Each row is a point. The window is the flat piece filled in between its corners: a triangle in 3 columns, a solid with four corners in 4, and so on. A path goes straight from each point to the next, and from the last back to the first. List the points from which the path goes on through the window.

Window (4 x 4):
[[-37 -20 -38  52]
 [-17  24 -50 -15]
 [-11 -20   1 -52]
 [ 26 -21  74 -32]]
Path:
(1): [-65  17 -12   7]
(2): [-26  16  26 -55]
(3): [ 21 -32 -22 -35]
(4): [ 11  -4 -37  32]
(5): [-92  -4 -21  33]
(6): [-24   5   6 -42]
(7): [  3 -47 -10 -35]
(8): [  8 -41 -24  45]
Through the window after points: 6, 8

Window, 6 rows:
[[ 15   1  11  10  34  26]
 [-13 -35  47  16  -3  28]
 [-46   6  29   4  33 -23]
 [-46  22 -33  38  -1 -21]
 [ -4  -5  33 -31   2  59]
 [ 69  10  31 -59 -62 -95]]
Path:
(1): [ 6 27 29 28 -3  5]
(2): [ 10 -29  -2 -16  16  31]
(3): [-37 -49  12 -20  35 -13]
(4): [-9 30 45 34 -6 15]
(5): [-34  13  83  31 -42  -4]
(6): [ -1 -46 -27 -28  20  14]
(7): [ -1 -55 -13 -38  -4 -38]
(8): [-16  64  25  51 -23  -8]
Through the window after points: 3, 7

Window:
[[ 43  32  -5  68  31  39 -16 -37  21]
 [ -9  23  -1  -8 -46 -23   8 -17  85]
 [ 14 -59  42  49   1 -54 -68 -67 -10]
 [-34 -42 -16  51  -9 -49  36  38  21]
 [ 44  45  -1  -4  46   9 -82 -34 -43]
 [ -3 -19 -26  51  94  35 -95   9 -16]
 [ 11  12  54  34 -32  48  15  -8  22]
 [ 47  -5  54  -2   2 -32  20 -42  64]
 [-42 -20 -30   5   1  44  19 -20 -19]]
Path:
(1): [ 36 -28  -8  27 -21  -3  -8 -12  -4]
(2): [-19  -5  18  41  42 -19 -11  -1   5]
(3): [-26  13  15  39  -7  -3  21 -40  12]
(4): [ 39 -22   9  -3 -26  60   0  -2  13]
(5): [ 51 -30 -39  48 -15  44 -37 -45  32]
(6): [-7 88 49 46 55 -9 19 -9 20]
(7): [-11  21  14  16  36  16 -27 -49 -12]
(8): [ 47 -24 -19  16  20  35 -54  -4   8]
(9): [ 29 -28   1  14  10   7 -28 -28   9]
(10): [-17  13  -2  28  13 -22 -18 -28  17]
(11): [  8  19   5  39  65  11 -44 -32  -5]
(12): [ 25 -13  -9  10  27  11 -68   0  -2]
(13): [ 17 -40 -13   2  -4  21   1  13  12]
(14): [-11  73  42  70  29 -12  -9 -29  31]
(15): [-46   9  22  24  12  14  47  -5  30]
(16): [ 27 -46 -23  31 -22 -10 -32  -5 -11]
Through the window after points: 5, 11, 15

Window (12 x 12):
[[ 32 -53 -28 -46  -2 -30  17  23 -63 -90  39 -70]
 [  0  11 -19  75 -14   5 -69  51  60  48 -21 -52]
 [ 50 -21 -79  32  55  26   3  58 -11  -4  36   7]
 [-23  38 -90  35  33  15 -46 -28  80  72 -16   9]
 [ -5 -37 -33  28 -18  64 -34  31  49 -53   6   6]
 [ 72  20  19 -29  57  -1 -33 -89 -58 -48  14  47]
 [ 18   1  34 -25 -35  52   1  42 -17  57  -3 -17]
 [ -3  37   9  47  29 -31 -14 -59  38  30  53  13]
 [ -6  -1 -15 -35 -26   7 -65   4 -43   5  16  46]
 [  6   0  32  24 -20 -15  24 -43 -73  27 -13   4]
 [ 14  67   9  19 -53   0  59  19 -44 -23  11 -18]
 [ -1  11   4  13  69 -95   5 -40  39 -62  -4  20]]
Path:
(1): [-34  28 -26  -5  50  56 -13  18   1  -2  21 -26]
(2): [ 68 -40  12  18 -92 -23 -24  -9 -11 -29  -9  52]
(3): [ 29   3  -7   0 -30 -24  -2 -27  -5   2   7  16]
(4): [-18  34   8  14   9  18 -13  12 -14  -5  -2 -24]
(5): [-44  30 -30  10  77  51 -31  14 -11  21 -12  19]
(6): [ 62  18 -33  37 -49 -30  -9 -40  49  17  14   6]
(7): [ 58  12 -41  34 -11 -18  -8  -8  24 -28  21  10]
(8): [-28 -17  -9  25  30  35  -4  20  24 -14   2 -26]
(9): [-41  15  10   5  24  27 -37  -8 -15 -32  15 -22]
(10): [ 26   4 -21  23 -17 -20  14  19   5  20  11  -8]
(11): [ 48 -25 -24  11 -60 -12 -44  18  10  12  -5  13]
(12): [ -5  19 -27  47  63  28 -16  33  15  10  14 -33]
Through the window after points: 1, 11

Window, 14 rows:
[[ 16  51   1  -6  85  49  31  -1 -16  38   3  -8  64  31]
 [ 21  27  41 -24 -13  34 -57 -36 -15  19  -3  62 -32 -20]
 [ 27  16 -10 -36   5 -15  13 -12   7 -76  32   4  21 -20]
 [-15  10  11   1 -40  17   6 -17 -26  -4 -22   8 -42 -83]
 [-25 -23   1 -37 -23   8   8  19 -52  39  20   8 -52  13]
 [ 62  43  38   9  23 -37  20   7   7   3  79  -7 -45   9]
 [-44 -18   2  32  73  11  34  26  59  -7  19  -1 -16 -11]
 [ 63 -34 -29 -62  11 -64 -19  22 -26 -10 -15  -8  49   1]
 [ 11  32 -63  14   2   4  21  16  49  18  -4  37  55 -27]
 [ 36   7 -25  38 -10   4  38 -49  50 -28  -4   0   6 -12]
 [ -3  -7  47 -12  21  11  50  91  44 -16  -2 -25  45  -2]
 [-23  63 -11  27  28  18 -22   3 -26 -22  -8  32 -95  23]
 [-38  33  30  10   7  15 -38  26  11 -38   4 -65  -6   1]
 [-21  70  24 -14   6 -16   8 -14  10  71 -39  25  47  17]]
Path:
(1): [ 48  30   1 -69  17   3   8 -16  32  -3 -16  -8 -22  -5]
(2): [ 19  13   6 -29  32  17  16  11  30   2 -10  -1  -9 -19]
(3): [-10  30   3  31  12   2  10   2   9  -8   4  13  19 -17]
(4): [14 21 27 43  0 -3 -3  5 -6 22  0 46 42  1]
(5): [-17  66  -3 -53  32  -4  18  -3  20  22  -8 -30 -19  13]
(6): [ 18  32  15 -60  -8   4 -12  20  20   4 -22 -47 -22 -34]
(7): [ -1 -10  14  24  18  -6  16   3 -12 -16  16  17   6   9]
(8): [ -3  17  15  52   5 -27  16  15 -23 -44  76  12  15 -13]
Through the window after points: 4, 8

Window:
[[ -2 -14   5 -19 -95   4  17  -6 -36  -9 -14 -43  23  22]
 [-26  76  33   0  77   4  66 -56  19   9  14  34 -57 -18]
 [-41 -52  26 -29  46  42 -51 -50  -8 -37   1   3  10  -5]
 [ 12 -60 -24  -1 -71  30  26 -10  24 -28 -10 -15 -29   2]
 [ 27 -17  12   0  31  18 -51 -83  32 -15  29   0  32   8]
 [-23  39 -13   9  80 -52   1 -29   7 -10   6  34 -55  20]
 [-49  87 -28 -34  82  12  -2 -14  49 -10  44  15 -35  -2]
 [-19 -22  11 -17  34  18 -49 -65  31  29 -19 -48 -23   1]
 [-21  47   4  19  52  33  11 -27 -11  33  49  30 -70  37]
 [-39 -28  17  27   6  37 -44 -37  45   2 -34  10  40  22]
 [ 19 -31 -30 -21 -49  22   0  -4 -22  32 -26  17  12 -31]
 [ 23 -74  -1 -25 -25  19  43  12   1  22 -12 -29  35  33]
 [ 28 -22  19  25 -37  15  13  48 -10  -2   0 -38  -5 -28]
 [-15 -55 -41  34 -44  17  37 -16 -27  10   7 -47  29 -19]]
Path:
(1): [  9   7   0 -12  75  48 -18 -57   2 -11 -49 -46  -8  16]
(2): [  6  21   1   7  19  21  13 -25  11 -15   0 -16 -12  14]
(3): [-41  -2   3  -9  21  12   1 -29  19   5  25   9 -28   2]
(4): [-38 -25  26   0 -17 -18  13 -39  34  35  21   8 -20  -7]
(5): [ 28  51 -25   8  49  72  10   0 -45 -34   1  -9 -39  28]
(6): [ 16   8 -33   5   5  54   4 -48 -20 -37 -32 -33 -23  -1]
(7): [-46   0  35 -17  40 -29 -12  -5  37  52  40  19   8  17]
(8): [  3 -35  21   0 -35  13  12  -6  18  14  26   6 -19 -22]
(9): [ -3  -8 -48   2   5  36 -10 -22 -17 -25 -56 -29  17  29]
(10): [ 22  12  -8  -7   3  54   3   4  12 -22  -6 -12   3  13]
(11): [-36 -31   3  12  -9 -36  12 -43   5  37  13  -8  -3  -4]
(12): [-46 -28  11   9 -34 -13 -27 -23  39  35  37  21 -12   0]
Through the window after points: 4, 8, 12

Window, 14 rows:
[[ 95  37  27 -33  32   1 -21  57 -18  22 -47 -49  17  31]
 [ 47 -38  -5  10  20 -32  10  32  39  29   7  -5   2 -53]
 [  4  12 -26  35   5 -20 -12   7  22  46 -39   9  -8 -52]
 [-30 -22  48  -6 -17 -29   7   4  -8   8 -23   9  88  -4]
 [  9 -32 -43  28  -6  -5  -2  51   1  23 -31  -5   8  -4]
 [ 25  20 -18  -1 -16  19   9   2 -17  28  41 -48   0 -15]
 [ 44  15  -1 -71  -6  28   3  31   8  21 -39 -29  -5   0]
 [ 12  16 -20 -18  13 -19 -34  30  30  35 -11  45  10  33]
 [ -5  -7   4  24  34  27  -1  46  18  14  -1   5  14 -45]
 [-57   8   4 -16   8  -2  46 -15 -48  19  19 -58 -56  26]
 [-16   5  26 -40 -34 -10 -79   8 -44  -1  16 -10 -49  32]
 [ 39  22  11 -45  24 -27  27  37 -50 -38 -34 -11  70 -15]
 [-44 -13  -6   0   2  45  39 -89 -62  -8  -2 -18 -76  66]
 [ 34  19  12  30 -23  -5  31  57  -4  10 -13  13 -25 -13]]
Path:
(1): [ 47  36  17  20   7 -18 -26  59  32 -22   1 -38   1   8]
(2): [  1  -8   2   5   6   2 -25  42  30 -16  -3 -45   6  -4]
(3): [ 23  15   2  10  34  24  32  20 -33  61 -13  45   6 -44]
(4): [ 65  37  -3 -14 -23   7   1  12 -67  72 -22  47  11   4]
(5): [-32 -22  18  -9  36   0  -3   3  38 -46   8 -81 -32  16]
(6): [ 13  24  -8   6 -22  -7 -25   5  19 -33 -41 -42   7  16]
(7): [ 25 -19   8 -34  28   3  24  35 -36  51  -4  36  18 -16]
(8): [  3 -18  10  -3   1  14  32  19 -68  72  28  13  38 -20]
(9): [ 10  14   7   5   2 -25 -22  25  27 -20 -39 -17  -2  14]
(10): [  7  -1  -8   7  12   2  12   7  40   7 -33 -21  11   7]
(11): [ 37   4  -5 -16   4  -6   9  34 -53  36   8  10 -10 -12]
(12): [ -2 -18  -6 -65  12 -19 -10  12 -64  47 -12  28 -10 -12]
(13): [ 34  25  -6  21  -5   8  11  26  21  -9  -4 -39  23   1]
(14): [ 24  14   5  29  14  -8   6  27  40  -8  -6 -42   2   1]
(15): [ 28  -3  30 -60   2  -2 -16  29 -61  43 -40  14  48   8]
(16): [ 41 -11   6 -60  35  30  15   8 -67  70 -61  -6  16   4]
Through the window after points: 2, 12, 14, 16

Window, 14 rows:
[[ 49  30 -68 -19 -34  -5 -33  40  18  35  24 -14 -37 -53]
 [-14   7  42   4   7 -38  40  21   0   0  16 -70  -5 -17]
 [-17   1  45  13 -17  31   2 -65  -9 -16  -1 -21  46  26]
 [ -9  43 -12 -46  17 -18 -20  49   0  10  16  -1 -20  12]
 [  5 -12  49   5 -17  40  18   4 -24  -9 -64 -22   2   7]
 [-25  -7  26  34  13  42  24 -24  38 -50 -27 -25 -17  16]
 [ -1 -42  -9  -3  -5   6  59 -22   0 -22 -31 -24  19  38]
 [-15  43 -38 -12 -65 -30 -17  60  49  53  -2  -3 -24  -9]
 [ 17  48 -27  -1  16 -36  -3  24  28  88  -2   0 -43 -15]
 [-13 -54  20  33  16  26 -26  -3  17 -14 -34 -17  57  12]
 [ 28  14 -10 -16 -25  -3  -1  69  33  73  56  -7 -58  11]
 [ 16 -26  65   9  -5 -23  14 -27  22 -44 -24  15   9  13]
 [-26 -18  27 -19   2  31  34  -6  21   2  -7  14  25 -35]
 [  8 -18  37 -39   2  20   3 -24  51  -4 -37 -49  18  14]]
Path:
(1): [-55 -51  23   4 -20  18 -31  -2 -63  -1 -14  -6 -12 -25]
(2): [ 57  54   9   1  10 -31  59  20  95   6  -1 -55   4  32]
(3): [ 38  14  29  16   3   6  11  38  31 -24 -16  -3  37   6]
(4): [-14 -20   2 -21 -19  -2  16 -15  13  23 -11 -23 -26  12]
(5): [ -6  -5  22 -19 -23 -18   9   5   0  52 -34 -16 -53  -3]
(6): [ 23  13 -32   8  30  31  12  37  54 -46  24 -10  71   4]
(7): [ 22  48 -14   6 -13  -7  43  33  23  31  -4 -29   2   3]
(8): [-32 -63  57 -23  -2  17 -43 -53  -4 -41 -17   0 -19   0]
(9): [ -7 -37  30 -12 -10 -17 -19 -21  -7  24  22 -50 -35  -9]
(10): [ 29  35   5  15 -10  12  24  11  42 -34 -41  39  40   8]
(11): [18 40  3 22 -2  8  5 68 34 -7 -3  6 25 -8]
(12): [-20  -6  -1 -41   9 -12 -17  -4  -1  23  -1 -18 -21  14]
Through the window after points: 3, 9, 11

Window:
[[-21  45   9  19   0 -27 -42  16 -78  31  35 -43  -1 -19]
 [-77  29  23  51  26 -78  28 -68 -38 -16  44  60 -32 -12]
 [ 79  -4 -48 -33  -3  33  13 -13  33 -12  10  95  -9  20]
 [-29  11 -26 -29  49 -43  -5  10 -10 -26  26  -1   3  23]
 [-51  10  26 -18 -34 -38  13  -3 -25  23  -7  33 -62  24]
 [-15  35 -13 -33 -62 -26  37  23   5 -16  18 -25   9 -35]
 [ 13  40  14 -28  43  -5 -56  46 -52 -49   3  11  60 -59]
 [-83  -3 -24  41  15 -29  33 -19 -20 -59  61  48 -52 -38]
 [ 22 -39 -26  35 -44  26 -35 -29 -12 -64 -43 -39  33  -2]
 [  8  -7 -14 -52  13  11  40  13 -41 -11  16  19  26  43]
 [-15  21  28  42 -23  49   8 -76  12 -37 -19 -26 -29   7]
 [-27 -11 -70 -52 -34   6  42 -19  12  40  21 -10  -2 -79]
 [-12  11  53  26  23 -10  49  41  11 -17 -17 -36  21 -11]
 [ -1  -3  15   9  38 -24  77 -32 -21 -43  -6 -32 -47  -6]]
Path:
(1): [ -8  18 -18   5   7  -4  27   5 -35 -30   0  12  -4  -5]
(2): [-24  27 -50  -6 -20  -1  37 -24  -9   0 -32  13  -9   2]
(3): [-20  -8  10   1  -3 -14  21 -16  -4 -16  40   2 -23 -15]
(4): [-11  -3  31   0  13 -13  23 -25  -7 -25  29  -8  -4  -8]
(5): [-25  41 -31  27  12 -18  25 -25 -41 -34 -33  18 -35 -18]
(6): [-23  51 -30  15   5   6  25  35 -28 -37 -51  31 -34 -11]
(7): [ 22 -31   7 -31  19 -16  -5 -38   5 -16  77  22  29  -5]
(8): [ -3 -20  54   6  20 -15 -16 -21 -19 -28  50 -14 -27  -9]
(9): [-30  30 -28  17   6 -13  18   7 -30  -4 -26  12  11  -6]
(10): [ -9  71 -52  34  -7   2  43 -26 -11 -46 -21  -2  -3 -19]
(11): [-12 -20  19 -10 -13  -2  14 -12 -12 -11  14  -4 -15 -15]
(12): [  7 -29  50 -64  20 -20   1 -31 -14 -18  52 -11 -22 -31]
(13): [-26  33 -31   1  -4  -6  38  12 -19   2   4  12  -2  -4]
(14): [-37  41 -57  25  15 -14  21 -32 -34 -23 -21   3  -8  -3]
(15): [-28  -9  57  -6  -6 -26   3   9 -19 -19  35  -3 -13 -24]
(16): [-28   3  30  -6  -9 -19   4 -13  -8  -7  26   4  -4 -33]
Through the window after points: 4, 6

Window, 14 rows:
[[ 51  16  -6  47   0  20 -42  45  -9 -18  -6 -26  -1  38]
 [-30  19  41  -6  24  -3 -42  -8 -12  11  19 -29 -35 -10]
 [ 26  12 -13  -8   8 -67  32 -30   7 -32 -42  46 -43 -13]
 [-26   8  -1 -38 -21 -18   5 -52 -21  35  -1   3 -27  39]
 [ 13  27 -37 -24  10  20   1   1  13 -43  32 -27 -44   9]
 [ 23  22  10   4  -4   1  30  27   1 -59 -21  24  15   2]
 [  2 -39 -59 -23  13  27  -6  34  -9 -22  -1 -22 -43   3]
 [-36  13 -27  41 -54 -21 -18  27   3 -27   9 -46 -18  63]
 [-10  39 -35  22 -29  -9 -29  26   1  -6  -2 -17  95  28]
 [-13 -50 -31  51 -39  25 -65 -36 -38 -27 -36 -16   4   3]
 [ 31  21 -11  43 -78 -37  -5  32 -46 -68 -22 -33  13 -16]
 [ -2 -16   2 -47   4 -39 -13 -41   8 -11 -15   2   9  39]
 [-16 -34   3  44   0 -44  24 -40 -35 -11  23 -15   9  -8]
 [ 29  -6  13  -9   0   0  -6 -11  61  26 -16   7   9  16]]
Path:
(1): [  1 -25 -25  32 -35   7  -6  28   3 -11  14  19 -16  17]
(2): [  6   5 -42  15 -34   9 -15  32  -7 -44  26  53  -2  25]
(3): [  6  18  10  12  -2 -15  -3  -6   3   3 -27 -66   7   0]
(4): [ 11  16  -2  14   9   0 -12   9 -14 -17 -26 -44 -11  17]
(5): [ 32  -4 -37   7 -32  11 -23   9  24 -33  58  33 -11  19]
(6): [  5  27 -22 -25 -13  -7 -13  35  -4 -11  30  81  16   7]
(7): [  3  -3  -7  14   2  -3 -16 -18   3  -6 -17 -47 -11  26]
(8): [ 15  41 -16  -6 -11  10   3 -24  -3  -9 -42 -27  11  25]
(9): [ 16 -26   5  23 -29 -30  -8  38   7 -44  25  11 -10 -10]
(10): [ 21   4 -15 -27 -49  -9 -28 -19 -48 -25   8  45  -5 -26]
(11): [-21  -8 -38  33  30  18  -1  16  37 -23  -9 -80 -25  52]
(12): [-30  23 -16  50   8 -11 -17  -6  -3 -35 -49 -42  55  27]
(13): [  4  -1 -21   4 -27 -14 -10   9 -10  -4  23  -6  12  13]
(14): [  2   3 -10   6 -32 -11   6  18   5 -33  15  17  11   7]
(15): [  5  37 -11  13  25  -5 -13  -4 -14 -18 -63 -48  16  40]
(16): [  2  18  -5  10  -2   0 -31 -28 -21 -25 -34 -40  12   1]
Through the window after points: 4, 8, 10, 12, 14

Window:
[[  8  29  -7  11  38  29  31 -25 -22   5 -34  17  30 -29]
 [-13   5  -7  30 -32  11  25  -7 -52   8   5   4  32  26]
 [ -7  -6 -13  34 -25  24  30  -2  -7  -9  19  15   2   6]
 [  6  -2  41  11 -30  13  39   4 -54  55  11  -1  -5 -23]
 [ 50 -11  29  51  31 -20 -21  31 -23  -9 -24 -23   1  21]
 [ 10  60  25 -19 -26  44 -13   4 -30 -15 -38  57  23   6]
 [-24   2   5  23 -25  28  -5 -19 -17  43 -17  19  12   7]
 [-35  18  13 -20  10 -34 -33 -44 -25  13  55 -25 -58 -28]
 [-38  -9   7  12 -10 -12  26 -24  -9  23 -50  26  16 -30]
 [  1  95 -25   2 -13 -27  -5  15  -7  53   6 -34   3 -31]
 [  9  14  43  24 -11   8  -6 -14 -15   2 -45 -31   3  -5]
 [  8 -14 -12   8   7   8  24  -3   5 -10   7  -5  22  49]
 [-49  18  16  20 -17  19   9  33 -18   9 -13   9   0  23]
 [-25  37  -9  -6  -9  10 -24   7  19 -14   8 -18  55 -19]]
Path:
(1): [  1  21 -11 -20 -36   5 -11   7 -48  -2 -14 -11  -7   9]
(2): [ -4  46  34  17   4  34  -1  -3   8   0 -19  42  43  -9]
(3): [-14  40  50  41  15 -25  12   5  16  54 -11  -3  14 -14]
(4): [ -2  -5 -14 -13 -25  25  -2 -17 -51 -13 -11  -5   5   7]
(5): [-13  11 -18 -13 -13   0 -16   2 -55  14   2 -32 -27  -4]
(6): [-11  23   6  24   1   2   9 -13  14   1  -1  12  25   3]
(7): [  0  37  42  30  14  12  38 -59 -13  35  17  21  13 -23]
(8): [-14  -3 -22  -3 -30   2  -2  40 -34  14 -36 -11   8  -4]
Through the window after points: 1, 7

Window (14 x 14):
[[ 49   4  -4 -25  11  -9 -23 -46 -37  33  47 -72 -56 -49]
 [  5   7  48  15  65 -79 -20  64   8  -6 -17  13   7  16]
 [-18   1 -65  43 -31  94 -17   5 -92  31  -8 -28   5 -27]
 [-14 -23  15 -26  33 -39 -55  18  34 -46  -1  11 -19  43]
 [ 45   6   6  45  50 -42 -13 -12  10 -11  19  19  -9  57]
 [-40 -20  51  52  59 -41 -18  13  14 -21 -10 -31 -22  57]
 [ 11 -36 -28   3  -3  81  21  12 -37  45 -42 -44  25  20]
 [ 12  31 -17  24  12  95   5 -16 -67 -21 -70 -34   9  -1]
 [  5  35 -58 -12 -26 -30  18 -19   8  26  11 -70 -38 -33]
 [-22  -2  50  -4  21 -63   0 -22 -22 -16   5  15  20  44]
 [-18 -14 -25  -3  -9  39  52  -7  13  29   9  -8 -50 -78]
 [-28  21  -4  -6  68 -13 -31 -23   3  37 -13   1  -8  20]
 [  5   1 -32   3   1  10   0 -35  30  18  41 -64  19 -86]
 [  9  -6  41  27  -1 -47 -51 -19  28  19 -34   3 -18  12]]
Path:
(1): [-13 -52 -11  19  73 -48  17   4 -43  -5 -38 -21  21  49]
(2): [  5 -50  -3  18  93 -79 -16   2  -3 -28 -25  -6  -7 -23]
(3): [-17  50  19 -14 -29  46 -32   1   9  42   6 -11 -11  53]
(4): [ -2  17 -18  18   0  23   1  47   6  19  24 -19   2  30]
(5): [  6 -48  21 -15  40 -28  -2 -81 -63  10 -91 -32   5 -37]
(6): [  7 -26   1  12  35 -19 -18 -24  -5   9 -20 -23 -14   4]
(7): [-10  59  21 -15   0 -12  25  24  25   4  39 -25   3  -7]
(8): [ 26  31   7  11  -5  10 -25   4  25  13  18  -7 -21 -10]
Through the window after points: 2, 4, 8

Window, 14 rows:
[[-27 -28 -15  -3  52  36 -18 -15  35  65 -42 -43  40  -8]
 [ -4 -23   7 -18  -4  -9 -10 -44  61 -25 -76  13 -37  41]
 [ 61  -3  -2 -19   7 -11  40   0 -35 -17   5  31 -40 -75]
 [-25  55  46 -85  -1  43 -17  21  14 -35 -24  -2  25 -56]
 [-49 -19 -14  -8 -33 -15 -10 -68  43 -23  60  40  31 -33]
 [-66  -1  -7 -73  55  21  19  38  -6 -14 -65   2 -38  19]
 [ -7  -3  -2   1   2  -8 -14  66  27  54 -24  53  29 -11]
 [-10  53  28   9 -30  37 -95  25 -37  -6 -10 -27 -22  46]
 [-31  47  32 -38 -17 -48 -12  50 -18   2  -6  11  14 -76]
 [ 61 -77   0   7 -23 -13 -39   9  65 -34 -26  -4 -51 -11]
 [ 29  29 -12 -60 -18   4   3  12 -64 -35  -6 -30   0  12]
 [ 30 -68  61  18  11  -6   8 -61   1 -86   1   9  43 -31]
 [-27  61  39  16 -16   3   6  47  -7 -37   3 -22 -10  49]
 [-23  -2 -37  -1 -58  71 -28 -15 -41  18 -34 -47   6  -6]]
Path:
(1): [  5  11 -19  27 -11  -2 -21   1  -9 -46 -26  13  36  18]
(2): [ 54  19 -56  64   9  10 -28  47  18 -41 -30  20 -14 -30]
(3): [ -8  -8  27 -36  -7  -3   6   0   2   4 -11   4  -7 -11]
(4): [-12  -9  32 -38 -26  14  -9  30  -8   1 -28 -35 -17  15]
(5): [-24  48   1  28  -7  10  -8   8   2 -26   8   8  13  12]
(6): [-33  47 -61  22   1   5 -26  41  -1 -16 -39   7   7 -57]
(7): [-14 -11  22 -45 -10  10  -9 -16  16   3   0  -4  -7  21]
(8): [-19  15  56 -89 -14  22  -1   7 -11  35  11 -12  21 -12]
(9): [ -4  -4  -8  41   5 -33 -10  13   5 -61 -27  23   0 -35]
(10): [ 15  24 -53   5  37  16 -48 -23  34  -6 -23  15  17 -23]
(11): [-18 -34  76 -25 -40 -10  30  23  -7 -16 -10   0 -35 -16]
(12): [-20 -17  58 -79  -7  16   6  21  10  52  18  -6 -30 -55]
Through the window after points: 2, 4, 8, 12

Window, 14 rows:
[[-11 -12  -4  -5  -1  38 -10   2  -2  35 -57  19  18  30]
 [-17 -35 -24 -14  14 -16   3  30 -19  48   7  13   9  13]
 [ 45   7  18  -9  29  27 -18 -13  12  41 -28  49 -22 -12]
 [-20  15 -52   5  48  22  26  13 -17   5  87 -69 -27  28]
 [-10  26   8   1  42 -31  -3 -15 -38  -7 -37  -1  15 -58]
 [ 27  34 -58  85  -6 -16  33  30 -19  40  39 -28  39  31]
 [  9 -22   2 -34 -50  35 -15  -8   9 -31  15  61  48   1]
 [ 18 -21  29 -16  -4  17  32  -6 -11   0 -31  21 -24 -44]
 [ 35 -12  27 -50 -31   3   4 -14   5  -2   4  20  19  42]
 [ -5 -34  35  22  16 -43 -52  25 -66 -10  11 -66  -8 -36]
 [  1 -14  12 -12  25 -15 -11  52  21  -1 -15 -19 -22  -5]
 [  4 -47 -33  -4  10 -14   1 -23  45  28 -50  18 -26  -5]
 [-21 -18   5   0 -22 -21  -2  -4   9  -6 -24  49 -39  12]
 [ 50  15 -38  -7   3   5   9  -1 -29  -8 -44  35 -19 -19]]
Path:
(1): [ 15 -13  -9   1  24   1   2   7  13   2 -22  23  -9   9]
(2): [ 11 -14 -43 -15 -67  -9   1 -28 -41  49 -22   5  -6 -47]
(3): [-27  19 -12 -21   4  -5   0  11  10  24  16 -35 -26  11]
(4): [ 40 -63 -35  39  53  -3  18   6 -62   2  -2  45  42 -18]
(5): [ 16 -59  31 -14  55  23   3  -9 -55 -10 -18  85 -67  24]
(6): [ 16  43 -31  10 -49 -25 -29  18  21  14   1 -71  63 -48]
(7): [-26  53  24   8 -10  10 -35  28   5  95 -18   8   3 -27]
(8): [ 39 -60 -62  20  13  -4  47  -9 -25 -55   4   1  26  52]
Through the window after points: 1, 3, 5, 7
